Every row gives one point. Each copy is the shape, with its points in the same order, stretched, turned, moved and blurred by noise. Some copies are also mirrored. Which?
In the rows, zero is written as 128.

Shape (8 x 2):
[[ 99 141]
 [119 166]
 [164 174]
 [123  97]
 [124  75]
 [123 131]
 [105  55]
 [103 128]]
Copy 1, 8 rows:
[[144 162]
 [113 164]
 [ 82 136]
 [165 115]
 [179  98]
 [140 138]
 [206  99]
 [153 150]]
Copy 1 is: mirrored
Copy 2, 8 rows:
[[107 117]
 [ 96  89]
 [111  48]
 [154 131]
 [170 148]
 [129 109]
 [175 180]
 [117 129]]
Copy 2 is: mirrored

Shape:
[[103 150 142]
 [118 166 159]
 [107 135 100]
 [141 169 141]
 [156 178 168]
 [177 177 139]
 [ 99 103 128]
 [152 162 114]
 [ 99 121 116]]
Copy 1, 9 rows:
[[ 86 149 128]
 [ 82 176 144]
 [123 126 101]
 [113 187 140]
 [104 212 164]
 [140 213 152]
 [108  97 125]
 [143 180 124]
 [110 112 113]]
Copy 1 is: only turned
Copy 2 (9 x 3):
[[116 147 168]
 [137 168 178]
 [ 87 138 117]
 [141 190 143]
 [178 195 162]
 [165 209 123]
 [108  97 138]
 [132 184 113]
 [ 98 120 135]]
Copy 2 is: only turned

Shape:
[[114  97 128 135 176  96]
 [ 93  91 131 175 160  87]
 [135 175 106 105 133 158]
 [129 111 103 153  81  90]
 [ 60  76 148 155 155 135]
 [100  61 118 125 163 120]
 [102 162 126  84  93 108]
 [154 168 134  81 152 164]
 [133 170  84  88 136 150]
 [160 135 131 107 136 146]]
Copy 1 (10 x 6):
[[108  86  94  89 155  91]
 [ 86  68  94 122 142  85]
 [122 184 115 105 153 178]
 [123 132 103 140  79 100]
 [ 66  50 126 102 141 134]
 [101  66 121  64 136 111]
 [103 191 158 117 132 125]
 [143 171 130  81 191 188]
 [116 191 105  80 143 169]
 [152 146 118  93 155 161]]
Copy 1 is: only turned
Copy 2:
[[113 139 149 155 165 101]
 [111 137 129 176 130  76]
 [ 93 138 132  82 140 185]
 [156 126 168 141  81 118]
 [ 91  88 106 164 141  85]
 [104  96 163 163 158 112]
 [132 122 152  57 116 118]
 [109 137 130  84 184 194]
 [ 86 137 158  76 142 190]
 [136 128 142 121 161 174]]
Copy 2 is: mirrored
Copy 3 (10 x 6):
[[134 111 124  88 140  63]
 [119 123 113 119 112  38]
 [115 146 113 104 159 170]
 [152 130 109 138  60 114]
 [ 62 108 127  92 109  58]
 [111  73 119  73 118  75]
 [133 176 118  71  91 147]
 [121 134 149  83 179 175]
 [129 136  96  85 160 174]
 [132 119 149 105 144 154]]
Copy 3 is: only turned
Copy 4:
[[114  73 152 118 159 117]
 [ 86  55 152 157 146 119]
 [149 177 107  97 136 137]
 [103  89 110 141  67 115]
 [ 56 107 160 133 156  94]
 [ 91  85 151  90 154  72]
 [101 150 126  75  87 167]
 [170 196 145  82 146 127]
 [146 169 100  78 133 135]
 [155 151 142 106 127 104]]
Copy 4 is: mirrored

Shape:
[[176 121 152  93 190 126 107  92 183]
 [135 125 148 157 127  70 111 139 147]
 [129 164 151 170 132  66 153 151  86]
 [131 171  88 133 141 154 164 144 177]
 [101 145 117 163 208 191 130 153 139]
 [131 146 118 114 172 101 140 145 187]
 [ 90 150  82 108 110 184 132 135 153]
 [ 52 133 137 142 118 103 216 142 140]
 [190  41 138 127  81 141 129 132 103]
 [160 117 139  82 131 148 171 155 131]
 [121 148 161  97 145 167 164 195 117]
 [153 136 175 173 104 182 147  88 114]
 [144 115 134 146  95 125 162 176 138]
 [104 120 145  74 142 134 134 127  72]]
Copy 1 (14 x 9):
[[136  98  54  99 109  76  46 106 128]
 [ 70 138 103 126  60  93 116 146 144]
 [ 99 197 129 139  86  88 145 155 190]
 [141 132  97  74 110 136 140 155 186]
 [115 100 129 149 139 142  91 135 190]
 [ 90 119  97  79 101  94 111 159 172]
 [131 137 106  80 138 175 155 154 139]
 [ 61 156 171  83 144 106 202 150 204]
 [161 106  89 147 101  84 168 112  74]
 [150 137 126  99 148  86 145 153 149]
 [140 154 172 114 160 116 142 186 162]
 [165 157 123 130 109 121 125  55 142]
 [127 139 144 111  88 108 188 161 146]
 [110 177 117 130 181 102 123 150 128]]
Copy 1 is: only turned
Copy 2:
[[176 163 178 104 143  99  93 108 142]
 [117 136 143 158 131  74 124 153 131]
 [ 98 153  88 170 173 107 110 167 111]
 [140 103  98 167 124 131 122  73 172]
 [138  81 125 157 144 175  58 130 172]
 [154 148 126 159 132  87  93 101 184]
 [146  83 104 134  68 158 135 111 173]
 [ 70 126  64 126 147 130 137 135 213]
 [137  52 144  76 157  80 172 165  72]
 [171 106  98 111 165 115 145 127 146]
 [178 105  83 150 155 146 135 157 180]
 [100 100 150 104 167 181 171 132 102]
 [128  81 105 154 153  96 168 139 142]
 [157 137  93  86 132 137 100 186 135]]
Copy 2 is: only turned
Copy 3, 14 rows:
[[143  59 150  91 182 105  72 102 147]
 [112 143 158 137 107 108  73 119 146]
 [147 158 179 129  62  92 111 115 105]
 [153 146 102  98 162 109 165 108 150]
 [180 125 151 137 186  76 176 167 155]
 [121 114 139  83 146  83 122  99 169]
 [122 132  82 118 174 136 181 160 119]
 [100 117 151 143  92 124 215  92 142]
 [160  77  88 155  71 171  67 133 135]
 [159  76 116  69  96 146 134 113 145]
 [165 107 154  58  98 144 170 150 152]
 [193 125 155 173 144 182 129 125  97]
 [147 140 119 118  79 151 129 120 164]
 [127  64 141 101 106 118 140 157  80]]
Copy 3 is: only turned

Shape (16 x 12):
[[118 123 148 136 114  97 137 144 143 136 126 142]
 [155 125 117 123 113 122 153 111 152 131 131 119]
 [149 156 120 144 136 101 149 134 138 140  99 148]
 [137 137 138 131 118 126 126 141  76 135 122  88]
 [120 146 138 134 118 114 137 104 152 140 144 152]
 [151 124 132 132 145  95 147 129  54 127 132 124]
 [124 206 120 137 114 133 148 115 116 113 116 130]
 [139 134 124 137 133 109 120 147 154 140 139 115]
 [151 145 137 126 146  97 107 134 152 144 160 125]
 [ 98 131 128 136 150 168  98 107 137 125 115 111]
 [135 154 136 139 135  96 149 136 134  84 136 131]
 [145 124 140  44 146 104 149 144 147 126 144 146]
 [144 131 120 142 125 225  46 138 133 132 147 116]
 [147 126 148 131 124 132 107 132 150 116 131 135]
 [140 135 107  77 128  98   7 117 146 126 137 134]
 [110 131 104 122 127 122 147 140 128 119 141 139]]
Copy 1, 16 rows:
[[136 145 140 151 124 133 102 129 124 101 143 105]
 [154 114 116 124 125 118 130 122 124 151 136 119]
 [139 121 126 171 145 109 121 164 120 128 123 104]
 [ 96 106 149  96 120  86 117 154 101 121 126  93]
 [152 160 124 146 147 120 131 118 116 117 121 111]
 [ 73 104 137 117 156 107 138 142 117 120 156  66]
 [147 120 138 132 141  96 168 182  75 105  84 124]
 [140 126 128 135 131 100 101 135 150 111 120 127]
 [140 142 114 126 152  97 108 137 171 104 117 108]
 [123 131 158 115 138 109 104 102 102 140  60 128]
 [142  95 139 133 149 133 137 147 122  85 127 115]
 [116 146 123 106 117 184 139 142 201 132 125  76]
 [122 158 148  59 156  95  73 155 109 157  57 182]
 [144 133 129 115 145 134  90 139 129 125 112 120]
 [ 69 163  58 101 143 125  64 143 167 110  55 140]
 [113 131 144 134 129 132 143 129 126 113 124 138]]
Copy 1 is: mirrored
Copy 2:
[[139 174 142 126 145 121 132 122 127 149 124  92]
 [152 125 118 103 107 108 137  95 133 162 139 113]
 [141 137 129 131 125  79 108 138 141 160 105  91]
 [144 145 102 124  91 156 145 158 118 160  84 116]
 [149 147 155 132 133 106 126  97 105 147 129 117]
 [116 140 105 104 126 137 155 180  82 170  89 102]
 [154 140 146 146  58  81 126 154 108 143 103 120]
 [150 150 108 126 128 131  99 122 138 151 137 109]
 [153 144 118 110 133 145  80 121 116 161 132 118]
 [125 101 136 163 102 149 129 105 133  94 115 120]
 [152 157 133 105 100 105 125 153 114 135 145  89]
 [100 164 182  63 106 151 111 136 131 204 154 104]
 [150 103 114 139 128 175 110 115 156  87  98 205]
 [155 141 139 101 138 133 120 116 141 125 120 121]
 [100 191 132  68 125 180  48  83 120 127  95 133]
 [109 158 136 135 107 113 139 143 116 143 147 116]]
Copy 2 is: mirrored
Copy 3 (16 x 12):
[[138 132 134 113 114 123 117 106 156 108 113  91]
 [136 124 102 120 128 109 164 115 112 121 138  78]
 [157 134 102 113 112 100 151 121 145  84  97 127]
 [148 155 152 105  95  91  95 112 101 131 134 124]
 [112 152 118 144 114 122 137 119 155 117 134 109]
 [120 128 120  63  89 105  91 117 104 128 134 125]
 [110 199 128 135 112  88 154 147 125  98 102 124]
 [160 127 126 120 128 104 126 123 151 116 153 104]
 [137 122 125 112 113 107 126 120 162 107 178 130]
 [133 171 149 152 177 121 130 118 125 170 132 146]
 [113 149 130  87 138 101 124 126 139  74 115  97]
 [128 107 167  71 113 136 191 119 159 141 148  87]
 [159 155 182 191 164 147 120 131  85 143 191 183]
 [139 120 148 131 146 120 133 108 124  98 143 123]
 [122  65 211 167 140 118 129 175 160 146 191 167]
 [148 159 125 112 128 136 129 149 129 138 125  88]]
Copy 3 is: mirrored
